Rows are points. To make a cloud, some directions were put in groups of two or more. Within a group, all points are equally far from the middle, so they leave a hole (a ring in 2 directions, a hollow ball in 3). The other directions are filled evenly. Then the cloud was stretched, turned, moved and blurred a little. How many holes are there, and how many directions does each take, smallest first?
(in the rows, 128 means zero)

Cloud, 14 rows:
[[112 155]
 [185 135]
 [138 170]
 [109  69]
 [ 83 161]
 [ 97 120]
 [138 122]
 [ 67 161]
 [ 86 132]
 [131 135]
 [109  69]
 [167 105]
 [102 152]
 [166 191]]
Holes: 0

Cloud:
[[124 100  81]
 [162 104 162]
 [107 127 197]
 [156 148 104]
 [150 108 178]
 [138  97 187]
 [ 70  98 131]
 [135 146 174]
 [115  80 183]
 [163 121  91]
 [ 85 162 136]
 [ 64 104 152]
 [ 85 151 172]
 [174 114 127]
 [ 67 141 157]
 [138  69 141]
 [160  95 160]
 [161 116 166]
 [154  98 171]
 [ 77  98 114]]
Holes: 1 (3)

Cloud (31 x 4):
[[120 128 198 179]
 [153 105  75 115]
 [127 145 122  95]
 [104  98 168 177]
 [115 172 150 149]
 [133  77 186 164]
 [151  82 162 129]
 [116  57 120 141]
 [ 70  98 118 158]
 [121 104 140 189]
 [165  80 191 146]
 [104 133 120 124]
 [149 163  92 130]
 [177 106 174 100]
 [ 85 152 123 134]
 [ 74 142 110 189]
 [123 163 107 185]
 [140 142 140  76]
 [121 159 151 125]
 [216 141 113 156]
 [128 194  79 154]
 [137 125  86 159]
 [156  54 127 173]
 [119 143 123 157]
 [149 118 121 191]
 [ 99 104 165 163]
 [ 94 122 163 176]
 [161  75 161 175]
 [129  84 154  98]
 [141 191 153 140]
 [208 138 122 137]]
Holes: 0

Cloud, 27 rows:
[[ 96  78  92 140]
 [150 107  77 166]
 [ 80 154 166 154]
 [ 99  91  75 144]
 [ 82 117 140 100]
 [ 75 121  88 128]
 [104 182 123 173]
 [118 139 145  66]
 [ 74 118 133 110]
 [129 180 185 103]
 [106 135 173 171]
 [109  90  72 148]
 [ 82 126 147  99]
 [ 98 201 111 141]
 [135 123 183 158]
 [ 63 157 129 141]
 [130  95 160 177]
 [143 118  97 188]
 [105  67 110 135]
 [146  73 134 104]
 [ 67 122 123 121]
 [129  65 129 170]
 [157 143 101 176]
 [ 74 106 120 117]
 [119 214 117 119]
 [100 151  70 114]
 [111 184 123 172]]
Holes: 2 (2, 2)

Cloud:
[[150  63 112  84 151 116]
 [ 51 146 126  81 149 136]
 [147 100 183 143 102 137]
 [135 122  83 104 125  80]
 [129 113 109  93 127 115]
 [113 129 169 116 121 185]
 [132  76 160 164 180 160]
 [111 158 137  82 108 152]
 [104 133 166 110 148 148]
 [163 110 149 151 120 156]
 [ 84  79 162 152 182 122]
 [183 105 137 110 143 135]
 [148 109 178 143 127 139]
 [ 89 127 110 176 158 144]
 [ 85 148 116 120 202  99]
 [ 58  95  89 123 149 103]
 [102  98 132  69 125 164]
 [131 115 127 113 195 159]
 [ 77 147 106 104 141 178]
 [108 101 137 129 182 139]
 [ 86 122 101 170 139 163]
 [ 73  94 184 156 171 185]
 [ 85  98 129 191 104 107]
 [126 143 104 182 161 103]
 [ 96  56 144 181 120 114]
 [ 90  77 140  87 162 133]
 [179  45 144 121 126 122]
 [ 89  93 101 160 138 193]
 [122 135 146 179 109 104]
 [144  64 139 113 143 178]
 [192  68 194 139 144 124]
 [127 136 123 173 174 129]
 [ 72 137 138  75 136 130]
 [188  78 179 143 144 138]
 [ 50  66 118 161 148 166]
 [ 56 143 109 141 174 138]
 [148 144  92  97 125  65]
 [147 117 172 146 137  70]
 [ 98  80 146 104 136  84]
 [ 76  64 156 117 130 113]
 [114  70 113 176  94 102]
 [ 64  77 181  77 126 135]
 [113  89 154  82 208 120]
 [127 120  98 131 147 143]
 [127  58 164  73 210 156]
 [150 160 160 123 143 115]
 [116  38 102 133 133 146]
 [ 91 106 174  65 111 131]
 [ 95 102 142 126 168 144]
 [ 88  53 172 104 173 128]
 [ 89 148 156 157 188 177]
 [104 152 129  88 176 105]
 [ 91  93 128  87 108 138]
 [ 72 149 112 184 151 132]
 [134  64 181 159 128 155]]
Holes: 0

Cloud (81 x 8):
[[112 109 136  97 175  79 142 191]
 [ 80 139 113 170 121 143 159 121]
 [ 32  93 154 153 121 115 149 109]
 [153  83 126 131 105 115 170 209]
 [115 147 176 184  53 157 131 126]
 [ 50 101 161 117  96 130 177  87]
 [ 93 153 132 144  35 141  99 135]
 [121  81 148 105  99  98  66 134]
 [123 126 171  74  92 167 101 133]
 [ 41  99 110 155  80 134 122 142]
 [143  78 109 153 122 113 123  81]
 [196 141 150 142 105 143 180 103]
 [ 87 145 160 126  45 179 158  88]
 [139 179 157 174 105 160 115  86]
 [134 171 162 159 117 160  84  92]
 [128 196 171 138 148 124 122 108]
 [181 109 155 110 147 161 112  94]
 [ 88 136 121 137 129 179 169 132]
 [161 137 146  83 106 117 104 182]
 [ 50 125 139  76 102 153 130 152]
 [ 94 143 175 158 113  91 130  63]
 [145 178 139 125 145 173 110  92]
 [ 56 119 173 128  88 157 169  82]
 [113  96 115 143 132  94 175 195]
 [112 100 213 103 133 100 130 113]
 [127  74 124 146 152  97  79  96]
 [162 102 131 175  94 149 148 183]
 [148  91 147 145 142  81  77 154]
 [146 128 144 160 103 143  58 126]
 [122 122 119 121 151 138 150 206]
 [ 86 128 173 119 130 113 105  45]
 [149  88 163  78 114 160 112 122]
 [ 83 106 144 168  87 172 103 164]
 [ 79 117 115 135  55 192 128 136]
 [122 101 127 148  61  94  91 144]
 [144 166 161  77  75 155 117  99]
 [118 154 136 138 138 164  70 121]
 [139  83 148 153 144 131  92 187]
 [140  87 126 156 129 115 124  64]
 [ 98 180 173 142 114  94 145  88]
 [111 103 142 145  87 120 138 212]
 [162 112 162 185 116  98 141 100]
 [ 85 162 108  91  96 152 101  91]
 [136 121 189 163  68 107 162 111]
 [120 172 142 102  81 166 207 132]
 [112  73 139 102 166 111 105  78]
 [144 173 178  94 121  94 168  90]
 [142 104 129 111  29 135 136 141]
 [135 129 122 155  63 102 108 168]
 [115 118 150 127 128  48 129 113]
 [ 89 109  90  95 105 123 191 137]
 [110  80 126  58 168 101 153 140]
 [ 69  88 110  98  70 111 156 176]
 [129 157 157 106  95 133 219 103]
 [161  80 142 106  80 137 181 173]
 [ 84 122 115 142  65  90 129 164]
 [139 187 130  72 156 139 150 119]
 [ 87 161 163  97 112 123  90 158]
 [ 77 177 160 122  89 100 143  86]
 [ 94  56 155  87 118  94 167 151]
 [160  86 176 141 165 157 154 122]
 [149 107  70 136 124 116 125 136]
 [182 175 156 112 150 162 124 137]
 [ 73 100 139 105 108 101 137 203]
 [ 60  71 125 132 161 115  93 143]
 [118  59 162 151 141  87 131 186]
 [137 127 172 100 147 184 130  90]
 [119 136 173 122 160 123 215 137]
 [ 59 153 175 159 100 138 159 139]
 [129 138 175 101  76 124 138  64]
 [116 110 156 102  46 176 152 159]
 [114 129 163 128 199 131 129  78]
 [134 173 164 109  76 145 211 112]
 [130 142 154  72 193  92 171 125]
 [120 109 170 130  53 123 146  76]
 [155 127 145 125 129 160 146 202]
 [132 129 167 106  84 139 124  52]
 [167 142 122 159  97 118  96 160]
 [ 53  47 120 127  96 114 132 142]
 [115  61 174 134  94  94 154 171]
 [108 158 146 125 175 162 113 115]]
Holes: 3 (2, 3, 3)
